Every row gives one point. Before rounding, the points of a table are all equally far from one centre. They may lie mostly on one side of it. Where is the centre, to within rounding?

Points, 9 rows:
[[-1.9 -3.7]
 [-6.5  2.0]
 [-5.3 -3.5]
 [-2.7 -3.9]
 [-4.5 -3.8]
 [-3.5 -4.0]
 [-0.6 -2.9]
 [-1.3 -3.4]
 [-3.1 -4.0]]
Centre: [-3.3 -0.1]

Points (8 x 4):
[[-2.3  2.8  3.2  5.7]
 [-3.6  2.4  3.3  5.9]
 [-4.0 -1.5  5.0  2.1]
 [-4.1 -0.8  5.0 -0.2]
 [-6.1 -2.4  3.4  2.4]
 [-2.0  2.2  4.3  4.7]
 [-2.7 -1.4  4.3  4.1]
 [-4.1  4.2  4.6  2.9]]
Centre: [-3.7  1.2  0.4  1.6]

Points (11 x 8):
[[ 3.7  5.5 -3.7 -4.0 -1.5 -2.3 -2.9 -3.7]
 [ 0.8  3.6 -1.4 -5.2 -0.8 -1.2  0.6 -8.1]
 [ 1.6  6.9 -4.7 -3.8  0.9  1.3  0.6 -2.7]
 [ 3.2  4.0 -2.6 -4.8  0.0  5.0 -0.6 -4.4]
 [ 2.5  9.2  0.1 -3.3  0.5 -2.4  0.5 -2.9]
 [ 5.6  5.9 -1.1 -5.8 -0.4 -1.7  1.7 -1.1]
 [ 4.7  6.3 -3.4 -5.0 -4.6  0.3  0.5 -2.8]
 [ 4.3  0.0 -1.1 -1.8 -2.9  2.6 -1.5  1.0]
 [ 5.9  4.2 -2.5 -4.7 -1.7  3.4  0.4 -4.8]
 [ 1.3  8.4 -2.6 -4.9 -0.2  2.4  1.8 -3.2]
 [ 2.0  6.1 -2.3 -5.7  1.1  2.4 -1.1 -5.1]]
Centre: [ 1.6  3.6  0.2 -2.1 -1.8  0.4  0.5 -2.7]

Points, 14 rows:
[[  4.1   3.5  -1.0   2.9   0.3  -4.3  -6.1   1.5   0.4]
 [  4.5   4.2   0.3  -2.2   0.3  -5.3  -3.9   0.3  -5.2]
 [  0.0   2.9  -4.6   0.7   2.2  -3.1  -3.8  -2.5  -1.8]
 [  2.5   2.4  -1.2  -2.0  -0.5 -10.8  -3.0   2.7   4.0]
 [  0.8   2.9  -2.1   2.4   4.1  -4.0  -5.4  -1.0  -3.0]
 [ -1.9   0.9   0.6  -3.7   3.5  -4.4  -4.0  -0.8  -2.5]
 [  4.5   7.7   2.6   2.9  -1.1  -5.8  -5.2   1.0   2.4]
 [ -0.4   3.5  -4.3  -2.0  -1.1  -7.4  -2.0   1.6  -4.2]
 [  1.0   0.9  -2.3  -2.7  -2.4  -5.6  -2.3   0.7  -2.3]
 [  3.6   3.7  -3.7  -2.0  -2.7  -3.4  -2.1  -1.9   1.1]
 [  3.4   6.8   0.5  -2.9   3.8  -0.2  -2.1   4.1  -5.5]
 [  1.0   5.7  -1.8  -1.1  -1.5 -11.4  -3.1   2.1  -2.0]
 [  3.0   5.8  -2.6   1.7  -1.1  -2.6  -4.8   1.3  -2.5]
 [  4.2   2.8  -6.1  -0.7   2.1  -8.4  -2.5   2.1  -1.8]]
Centre: [ 1.2  5.9  0.5  0.0  3.5 -5.3  2.2  1.7  0.9]

Points, 17 rows:
[[ 0.8  1.1 -5.4 -6.6  2.2  0.8 -4.6  5.1 -4.7  1.2 -3.7 -2.8]
 [-2.0 -1.5 -2.7 -6.1 -2.3 -0.3 -1.0  4.2 -4.2  5.6 -5.2 -1.6]
 [ 4.4 -1.8 -2.0 -2.9 -2.0  4.4 -2.3  1.6 -4.2  6.1 -0.8 -5.1]
 [ 0.9  1.7 -4.8 -5.2 -1.1  3.1 -1.1  7.7 -3.7  2.7  1.9 -3.9]
 [-1.3 -4.0 -3.0 -4.3  0.1  3.2 -0.6  6.9 -3.1  5.1  0.3 -3.4]
 [ 6.0 -5.4 -5.4 -0.5 -2.1  3.8  0.4  1.7 -3.3  3.3 -1.6 -3.4]
 [ 3.8 -0.2 -0.6 -1.2 -2.8  4.1 -1.4  3.4 -5.4  7.5  2.8 -0.9]
 [-0.3  1.4 -3.8  1.6  2.2  8.7 -1.5 -0.8 -7.5  4.9 -2.4 -3.5]
 [ 3.1 -2.4 -3.9 -0.7 -1.6  2.2 -2.1  3.0 -9.1  5.2 -1.8 -2.8]
 [-3.5 -1.9 -3.5 -2.1 -3.1  2.1 -1.9  0.0  1.3  5.8 -4.2 -2.7]
 [ 6.8 -1.4 -1.3 -3.2 -3.7  3.6 -1.0  1.2 -4.1  5.1  0.2 -3.6]
 [ 1.2 -2.0 -2.7 -7.6  2.1  2.9  1.2  2.8 -4.7  4.4 -1.6 -6.1]
 [ 4.9  0.0 -8.0  0.5  0.3  3.6 -0.9  6.0 -1.4  2.0 -3.1 -5.5]
 [ 1.5 -2.1 -4.6 -3.5 -0.7 -0.1  1.1  7.3 -1.4  6.8  1.0  0.2]
 [ 0.6 -0.9 -5.7 -0.6  0.9 -1.0 -3.7  1.9 -5.0  5.8  0.8 -4.0]
 [ 0.9 -3.9 -1.4 -4.8  0.3 -1.0 -0.2 -0.2 -8.4  5.7 -2.9 -2.1]
 [ 0.9 -3.1  0.5 -4.2  0.4 -0.4 -4.7  6.0 -6.5  2.7 -0.4 -3.6]]
Centre: [ 0.8  1.6  0.4  0.5  1.8  1.6  2.2  1.7 -2.3 -0.8 -2.2  0.0]

Points, 25 rows:
[[-0.4  1.8 -2.5  0.9  6.4  0.3  3.9  6.1  0.4 -2.8 -2.0 -1.3  2.4  2.5
   4.4 -4.0  4.2 -1.4]
 [-5.2 -2.1 -1.6 -3.1  4.5  0.6 -0.1  3.4  0.6 -6.2  3.0  0.3  3.2  3.4
   4.0  1.6  7.3 -6.3]
 [-0.8  1.5 -0.6 -3.2  4.1  2.5  3.7  2.7 -1.3 -2.5 -0.9 -1.4  5.0  4.6
   6.4 -2.8  1.9 -8.9]
 [-6.8 -0.4 -2.1 -2.8  0.7  1.4  4.0  1.1  0.5  4.2  2.4  0.9  2.4  8.7
   3.1 -0.7  4.7 -3.3]
 [-4.3  0.3  0.6  2.3 -0.6 -4.0  5.8  4.4 -2.1  1.1 -5.4 -4.5  3.2  4.3
  -2.5  3.0  5.5 -4.7]
 [-0.6  1.1  0.6  0.9  5.5  0.5  2.3  2.0 -1.6 -2.3  2.5 -2.0  4.6  5.8
   2.4 -5.3  4.3  0.9]
 [-1.7 -1.1  2.3 -1.7 -0.1  1.0 -0.6  3.8  3.4 -4.7 -1.2 -6.2  4.4  4.1
   2.0 -4.2  5.6 -2.8]
 [-3.8 -1.5 -2.8 -1.2 -4.5 -1.7  3.7  6.2 -0.9 -2.7 -2.6 -1.7  6.0  4.7
   2.9 -1.9  2.9 -0.9]
 [-0.8  0.0 -2.0 -6.3  0.9 -0.2  4.0 -0.8  0.7 -0.6 -5.3 -4.5  8.5  2.0
   3.4 -2.0  9.9 -3.2]
 [-6.9  0.0 -0.1  0.6  2.7  3.6  8.5 -0.2 -0.8 -1.2 -1.9  2.9  5.8  4.4
   1.8  0.2  3.5 -0.2]
 [ 0.8 -3.6 -3.7 -2.8  1.8 -4.1  5.5 -1.3 -3.3 -2.5 -4.8  1.3  2.2  2.0
   6.2 -4.6  4.3 -1.3]
 [-3.5  9.1  2.1 -1.6  2.0  1.5  6.0  5.4  1.3 -1.3 -1.9  2.9  2.6  4.4
   3.2  0.2  3.3 -6.0]
 [-3.3 -1.3  0.5 -4.1  4.8 -0.7  3.1  4.0  1.6  0.6 -4.1  2.0  4.3 -0.5
   5.3 -4.0  6.8 -8.5]
 [-2.6  1.9  0.1  0.8  0.3  1.0 -1.2  3.4  4.6 -5.0 -5.6 -3.6  1.5  5.6
   4.5 -2.4  3.3 -3.0]
 [-3.2 -1.2 -1.3 -0.1  1.4  2.1  3.8  7.6  1.1 -4.5 -2.5  0.2  5.5  2.5
   1.3 -2.2  4.4 -3.0]
 [ 0.1 -1.8  1.9 -1.6  6.3 -2.8  6.4  5.0 -3.5 -2.5 -0.4 -3.6  3.3  1.0
   8.4 -1.6  7.5 -2.9]
 [-3.0  0.4 -1.4 -3.8  1.3 -3.5  4.5  3.5  2.9 -3.5 -3.9 -1.2  6.1  5.1
   4.3 -0.4 -0.4 -4.8]
 [-2.5  2.6 -0.2 -3.4  3.7 -3.7  0.4  4.5  1.7  0.7 -4.5 -0.1  7.7  6.5
   3.1 -3.2  3.9 -2.6]
 [-4.7 -3.2 -1.3 -1.9  4.6  3.9  1.3  7.0 -1.3 -1.8 -1.3 -1.2  4.1  2.3
   4.2 -3.5  5.3 -2.3]
 [-4.6  1.3  0.5 -1.1  6.4  2.8  2.9  2.9  3.8 -2.9 -4.0 -1.5  3.8  6.3
   4.9 -0.1  5.0 -4.3]
 [-3.1 -5.1  0.1 -2.9  3.9  4.4  7.2  1.4 -3.8 -2.0 -3.9 -3.7 -1.2  1.9
   4.4  0.7  1.4 -6.2]
 [-2.3  2.6 -2.1 -3.2  2.8 -1.7  6.6  1.7  1.2 -1.0 -1.7 -2.6  0.6  3.3
   6.8 -5.6  0.8 -0.9]
 [-0.4  3.4 -1.8  0.0  4.1  4.1  3.8  3.4 -0.6 -0.8 -1.2 -3.9  5.5  3.2
   6.6 -4.0  0.2 -2.0]
 [ 1.2 -1.4 -3.5 -3.9  2.9  2.0  6.5 -2.7 -1.8 -0.1 -4.0 -5.5  3.8  5.1
   4.5 -1.9  3.6 -4.4]
 [-2.9  1.0  2.0 -2.0  5.7 -0.7  4.4  2.6  3.2 -6.3 -2.7  0.0  4.7  5.5
   0.8 -0.9  5.3 -2.3]]
Centre: [-0.3  1.3  2.7 -2.6 -0.1  0.0  0.1 -0.1 -1.7  1.2 -1.4  0.1  1.1 -0.8
  3.5  3.9  3.9 -1.1]

Points (31 x 24):
[[ -4.0   3.1   1.8   2.5  -7.2  -3.7  -1.5   1.1  -0.1   3.5   2.2   2.6
   -3.0  -1.5  -1.8  -1.7  -5.9  -2.6   0.2   6.0   0.6   0.6  -3.7   0.3]
 [ -2.7   1.2   0.2   6.9  -6.7  -2.9   0.1   3.5  -4.0   3.7  -1.0   2.5
   -2.2   4.0   1.2   3.0  -7.1  -1.5  -2.4   4.9  -0.3  -0.4   0.0   0.0]
 [ -4.0   2.7   1.1   1.4  -3.8  -3.0  -3.9   3.4   2.1   4.0  -2.6  -1.6
   -1.0   5.4  -0.9   0.5  -8.1   3.4  -0.9   8.0  -3.3  -0.6  -0.7   1.6]
 [ -4.4  -0.2   0.5   2.8  -3.3  -2.2  -4.5   7.4  -0.8   4.4  -0.2  -1.2
   -2.2   3.4  -1.8   3.5  -3.2   1.0  -3.1   9.2   1.1   2.0   0.5  -0.7]
 [ -2.7   0.7   3.5   2.4  -4.4  -4.8  -0.8   4.6  -0.5   4.8   1.2   1.4
    0.5   2.6   0.0  -2.6  -8.8   0.9  -2.4   5.6   0.7  -3.4  -1.4  -1.0]
 [ -4.5   2.7   4.7   1.4  -6.5  -2.3  -4.0   1.0  -2.6   5.4  -1.0   1.9
    2.2   1.6  -0.6   3.5  -6.8  -0.9  -5.6   8.0  -2.5   0.2   0.8  -1.8]
 [ -2.2   3.5   0.3   0.7  -2.3  -1.5  -0.3   3.6  -2.2   6.9   0.4   1.2
   -1.3   4.4   3.2   0.7  -9.6   0.4  -0.6   6.8  -3.0   3.8  -3.8  -1.5]
 [ -3.4   0.7   1.6   5.4  -5.1  -1.6  -2.5   9.0  -3.3   5.6  -0.7  -2.5
    0.1   0.6  -0.3   0.9  -7.7   0.6   1.1   8.2  -3.1  -0.8  -3.3   0.4]
 [ -0.8   1.3  -0.1   2.2  -5.5  -5.9  -3.3   2.7  -0.4   6.4  -0.5   1.1
    1.3  -0.1  -0.4  -0.4  -7.8   0.6  -3.2   7.8  -0.6   1.9  -0.9   0.9]
 [ -3.3   1.6   2.9   3.8  -0.9  -4.3  -4.1   5.7  -1.5   3.1  -1.7  -1.0
   -2.1   3.5  -0.6  -0.5  -8.9   0.6  -2.2   8.1  -0.8   0.0   0.0  -2.5]
 [  0.7  -0.2   2.2   1.2  -1.2  -2.1  -0.4   2.6  -2.2   5.4   1.9   1.9
   -0.5   3.7   1.8   0.5  -8.9   1.4  -3.1   7.9   0.1   1.5  -3.9   0.3]
 [ -1.8   1.7   2.2   0.0  -4.8  -3.6  -3.6   3.7  -5.0   4.9  -1.0  -0.8
    0.2   3.9  -0.7   0.7  -6.9   0.1  -0.4   7.6  -2.1   2.8  -3.0  -2.7]
 [ -4.7   3.3   5.0   2.3  -4.5  -1.9   1.0   4.4  -3.1   6.9  -0.7  -4.2
    0.2   3.3   0.5  -0.4  -7.4   2.8  -1.1   7.5  -0.5   2.9  -2.9  -1.6]
 [ -2.5   2.8   1.8   3.5  -1.4  -2.0  -3.1   3.2  -0.1   5.5   1.0  -2.3
   -1.7   2.1  -0.1   1.0 -11.4   3.3  -0.3   7.2  -2.1   0.6   1.1  -0.9]
 [ -6.1   1.0   0.3   0.3  -5.0   0.8  -2.8   1.1  -3.3   2.0   0.4   1.5
   -0.8   2.6   2.0   1.6  -9.6  -1.1   1.4   7.8   0.3   0.6  -0.9   0.3]
 [ -4.0  -0.1   1.2   1.6  -3.2  -2.3  -3.1   3.1  -3.2   3.6  -1.3  -0.8
   -2.2   0.9  -0.9   0.4  -6.7   2.9  -3.0  10.4   1.6   1.8  -1.0  -0.3]
 [ -3.4  -0.3   5.1   4.0  -4.4  -2.9  -0.9   3.7  -0.7   4.2   2.0   1.5
   -1.7   4.5   5.4   1.2  -8.8   0.8  -4.0   8.8  -0.9   2.2   1.5  -1.5]
 [ -2.9   1.6   0.9   4.5  -1.9  -1.7  -4.3   4.9   1.3   5.8   0.3   3.7
    2.3   4.1  -0.8   0.9  -8.1  -1.9  -5.6   8.3  -4.1   2.4  -1.4  -0.3]
 [ -0.8   1.9   2.8   4.0  -5.3  -3.2  -3.9   6.0  -1.6   6.6   1.6   1.3
   -3.7   3.1   1.3   3.3  -7.0   4.4  -0.1   8.9   0.2   2.7  -2.4  -1.6]
 [ -1.7   2.4  -1.1   2.1  -6.0  -2.7  -0.4   4.6   0.7   3.0   0.9   0.2
    0.0  -2.8   0.1  -1.3  -5.3  -1.8  -1.2  10.6  -5.0  -0.3  -2.5   0.7]
 [ -3.7   3.2   1.6   3.4  -4.8  -3.9   0.2   5.5  -3.5   4.7   1.8   4.6
    0.5   2.9   0.4  -2.9  -8.9   3.5  -1.2   5.6  -0.3  -0.3  -2.2  -2.1]
 [ -4.3  -2.5   1.1   4.1  -5.1  -1.9  -0.4   4.9  -2.1   6.5  -0.5  -1.5
    0.5   1.2   2.8   3.1  -6.1   2.6  -2.2   9.4  -3.1  -0.5   0.6  -1.2]
 [ -3.8   2.4   2.8  -0.1  -2.6  -2.9  -3.6   5.2  -2.6   6.9   2.7  -1.1
   -3.4   1.1   0.3  -1.3  -5.2   3.0  -3.6   6.7  -3.7   2.0  -2.2  -2.8]
 [ -1.5   1.4   0.9   4.0  -5.2  -0.6  -0.5   7.8  -4.1   3.5  -0.1   0.7
    2.6   5.1   0.5   0.7  -9.6  -1.6  -0.4   7.7   0.0   2.0  -1.8  -1.0]
 [  0.1   0.1  -0.4   3.8  -4.5  -0.8  -0.9   5.1  -4.1   2.7   0.0   0.2
    0.0   2.0   1.5   2.3  -9.5   3.6  -0.9  10.0  -0.4   2.5   0.0  -1.2]
 [ -1.7   3.3   2.3   3.8  -5.7  -2.2  -0.9   4.0  -0.3   7.1   3.8   3.1
    0.3   2.4  -1.2  -1.9  -5.3   2.5   0.7  10.3   1.8   2.3  -1.3  -1.2]
 [ -4.2   3.8   1.9   0.7  -3.1  -4.8  -0.5   0.5   1.0   6.0  -1.3   2.4
    1.4   2.7  -0.9   0.9  -8.6   0.6  -2.3   7.6  -2.9  -0.7  -1.1  -1.3]
 [ -4.3   2.8   1.3   5.5  -3.6  -2.9  -2.0   6.3  -2.8   6.6  -4.1   2.7
   -2.2   3.5  -1.0   4.4  -7.9   2.2  -1.1   5.8  -2.0   4.5  -1.7  -2.7]
 [ -2.2   0.7   3.3   1.0  -2.1  -0.9  -0.6   6.0  -2.2   5.8  -0.4   0.8
   -2.3   3.2  -0.2   0.7  -5.8  -1.6  -2.2  11.9  -0.7   0.4  -2.1  -2.2]
 [ -2.2   2.8   2.9   3.7  -3.0  -4.5  -3.5   3.5  -1.5   6.6  -1.1   0.6
    2.9   3.1   0.4   0.0  -6.6   3.0  -2.7  10.7   0.3   0.3  -1.0  -0.7]
 [ -3.2   1.5   2.7   3.1  -3.0  -4.3  -4.6   2.7  -0.5   5.7   3.1   0.0
   -4.3   2.0   0.9   0.6  -7.0  -1.9  -0.3   7.4  -5.1   1.7   1.1   0.0]]
Centre: [-2.4  2.9  4.5  3.0 -3.2  0.9 -1.5  4.9  0.5  2.2 -0.6  2.2  0.7 -0.1
  1.5  1.3 -3.7  1.4 -0.5  4.1 -2.1  2.4 -0.5  0.6]

Points, 31 rows:
[[  5.5  -5.1   0.4   4.9   0.1   0.6  -3.3  -4.3   0.1  -4.8  -2.2  -5.1
   -2.8   2.8   2.2   1.4   1.8  -1.8  -0.2   1.0   3.9  -1.7  -1.9   5.7]
 [  3.2  -6.8  -1.0   1.1   3.8   3.3  -1.4  -4.1  -5.8  -2.3   3.5  -2.2
   -4.1   3.1   0.6  -3.2   0.7   4.3  -1.8  -4.1   5.2   3.2  -1.1   0.1]
 [  0.2  -4.8   3.3   4.3   4.3   3.2  -3.9  -0.9  -1.1  -6.3  -0.6  -7.2
   -0.9  -3.2  -0.2  -5.4  -1.2   2.8  -3.6  -4.5   6.5   1.8   0.9   1.9]
 [  1.7  -2.9   1.0  -1.0   5.9   4.9   0.5  -2.8  -2.4  -6.3  -0.4  -2.0
   -5.6   1.2  -1.3  -7.4  -0.7   0.1   0.0  -2.0   7.4  -0.1   0.4   0.9]
 [  4.8  -2.1   3.2   0.9   5.0   3.2   0.6  -1.3  -2.7  -4.1   1.7  -3.9
   -5.7   2.1  -2.3  -4.0  -0.8  -1.5  -7.0  -1.2   3.7   0.0  -1.9   4.9]
 [ -0.5  -4.8   2.8   3.5   2.6   5.6  -3.3  -3.9   1.3  -2.9   1.9  -1.2
   -4.8   0.7  -1.0  -4.7   2.3   0.5   1.0  -5.7  -1.0  -0.5   2.7   2.9]
 [  6.2  -7.1   3.8  -0.7   3.9  -1.2  -1.5  -1.8  -5.9  -2.9   0.8  -1.4
    1.9  -5.1   0.1  -0.1   0.1  -2.5  -3.9  -4.8   3.3  -2.0   1.2   4.5]
 [  1.9  -6.3   3.1   2.8   4.8   0.5  -0.9  -1.2  -1.1  -4.5   1.9  -6.5
   -2.2   1.4  -0.8  -6.4   1.8  -0.8  -5.4  -4.0   4.5  -5.4   0.6   3.0]
 [  5.7  -6.0   0.3   3.7   1.2   0.0  -2.3  -2.7  -1.7  -6.0   2.1  -5.2
   -1.5   0.8  -0.2  -4.7  -0.6   4.0  -4.1  -0.4   6.5   0.0  -0.7   3.3]
 [  0.7  -6.4   3.4   2.0   6.0   2.6  -0.9  -3.9  -2.7  -5.2   0.9  -1.6
   -5.1  -1.4   2.9  -7.2   3.7  -0.6  -1.5  -0.7   3.1   1.1  -3.1   0.2]
 [  0.7  -6.0  -0.9   2.6   3.0   3.3  -3.8  -0.7  -0.8  -7.8   1.4  -1.0
   -5.1  -1.7   0.9  -3.9  -0.5   2.4  -2.6  -6.2   7.4   3.3  -0.7   6.4]
 [  3.4  -5.2   2.0   1.5   3.0   1.1  -0.7  -2.3   1.9  -7.7  -1.6  -5.0
   -3.6   2.3  -1.2  -3.3   1.0   3.5  -3.3  -0.9   6.8  -0.4   1.8   0.8]
 [  3.4  -3.9  -1.4   3.5   6.4   2.9  -0.9  -5.3  -3.4  -2.9   1.9  -5.0
   -1.6   0.6  -0.5  -4.6   3.8  -1.1  -4.4  -3.4   4.8   4.4   0.2   5.6]
 [  0.9  -3.9   4.7   0.5   5.7   5.0  -3.0  -0.8  -0.8  -4.0  -0.4  -7.4
   -0.5  -4.5   1.0  -5.3  -3.9  -2.4  -2.4   0.1   5.8  -1.6  -1.3   0.7]
 [  2.1  -5.3   3.7   2.8   7.1   3.3  -0.1   0.7   0.2  -6.5   2.5  -6.7
   -0.4  -1.2   1.6  -4.2  -2.6  -1.1  -1.9  -1.1   4.1   1.9   2.6   4.7]
 [ -2.1  -8.6  -2.7   5.8   5.2   3.2  -1.9  -2.7  -2.8  -1.4   1.6  -2.5
   -2.9  -0.6   0.4  -4.7   3.0   3.5  -6.9  -1.2   5.0   1.6  -2.3   2.5]
 [ -0.4  -5.2   2.0   4.5   6.4   4.0  -1.7  -4.3  -1.0  -5.7   0.7  -3.6
   -4.0   1.5  -3.5  -3.4   3.5   2.5  -4.7  -6.2   5.4  -2.9  -3.9   4.5]
 [ -0.3  -6.9   4.1   4.6   7.2   1.0  -1.7  -2.7  -5.1  -6.0  -0.5  -4.5
   -3.9  -4.5  -1.4  -5.8  -1.5  -0.6  -3.3  -1.8   4.2   2.0   1.9   2.9]
 [  5.1  -4.1   1.2   2.8   6.2   1.0  -1.5  -1.8  -1.9  -6.6  -0.3  -1.6
   -4.0   0.4  -1.7  -6.1  -2.2   0.4  -5.3  -4.0   8.8  -0.1  -2.3   0.6]
 [  2.2  -6.2   2.8   2.0   5.2  -0.7  -3.5  -2.9  -0.9  -3.6   0.8  -4.3
   -2.4  -1.8   0.4  -6.5   0.4   3.5  -2.3  -6.4   5.1  -0.3  -3.8   3.7]
 [  3.7  -9.9   2.4   0.0   3.9   0.6  -2.9  -0.1  -3.2  -3.5  -0.8  -4.1
   -2.8  -2.9   0.7  -1.9   3.0   1.6  -1.8  -6.6   3.6   1.3   1.9   1.5]
 [  4.2  -7.9  -1.4   1.7   5.3   0.8  -5.9  -6.0  -3.4  -7.0   1.2  -2.2
    1.0   0.0  -5.2  -3.8  -0.4  -0.2  -4.3  -2.9   3.1   0.6   2.8   3.3]
 [  1.8  -3.7   3.8   2.8   4.8   3.6  -5.3  -2.8  -2.1  -7.2   1.7  -6.0
   -2.8  -1.1   0.7  -3.9   1.8   0.8  -3.6  -1.8   6.6   4.2   1.1   2.0]
 [ -0.5  -3.3   0.5   1.0   5.6   6.1   0.2   0.0  -3.2 -11.1   2.9  -5.0
   -6.0   1.5  -1.0   1.3  -2.2  -1.5  -4.7  -2.1   2.7  -2.4  -0.9   5.9]
 [  2.8  -7.6   1.7   6.1   4.7   3.9  -1.2   0.5  -1.6  -5.9   2.4  -5.5
   -5.4  -0.5  -1.9  -1.7  -1.8   0.9  -1.6  -0.8   6.8  -2.2   0.9   6.4]
 [  3.4  -4.2   6.9   0.4   5.8   0.1  -2.6  -1.5  -0.5  -4.6   0.5  -2.6
   -5.9  -1.2  -0.4  -4.7  -1.5  -0.7  -2.8  -4.0   3.6  -2.0   0.7   4.1]
 [  2.9  -6.4   1.1   0.9   4.9   2.7  -0.8  -5.0  -1.2  -4.6  -1.0  -4.8
   -5.8  -2.7   0.1  -3.0  -2.3   3.3  -3.0  -6.6   7.2   0.9   0.9   2.2]
 [  4.5  -5.9   5.4   3.4   6.5   2.2  -1.0  -2.1  -2.9  -4.9   0.8  -3.1
   -3.9  -0.3  -0.2  -2.7  -3.0  -0.9  -1.5  -1.0   9.3   2.0  -2.2   3.1]
 [  3.4  -6.6   2.5   1.5   4.2   1.3  -1.9  -4.0  -0.4  -3.3  -0.6  -6.3
   -2.2   0.7   2.6  -5.1   1.4   1.0  -1.5  -3.1   7.4   2.1  -1.1   3.8]
 [  3.0  -3.2  -1.0   2.9   4.7   1.3  -3.6   0.2   0.2  -3.6   6.4  -2.5
   -6.2  -4.4   2.8  -3.0  -1.7  -0.4  -2.2  -4.1   4.3   2.5  -4.9   4.5]
 [  1.0  -7.8   4.7   6.6   6.6   3.5   0.9   0.3  -0.7  -1.7   4.1  -4.2
   -0.7  -1.3  -2.9  -2.9   0.0   0.8  -5.8  -3.6   1.9  -3.2   0.6   0.9]]
Centre: [-1.0 -3.5 -1.1  2.2  3.3  1.4 -1.3 -2.0 -1.9 -3.9  0.9 -1.4 -0.7 -1.2
 -0.9  0.6 -0.8 -1.7 -1.8 -2.2  3.2 -1.0 -1.1  1.3]
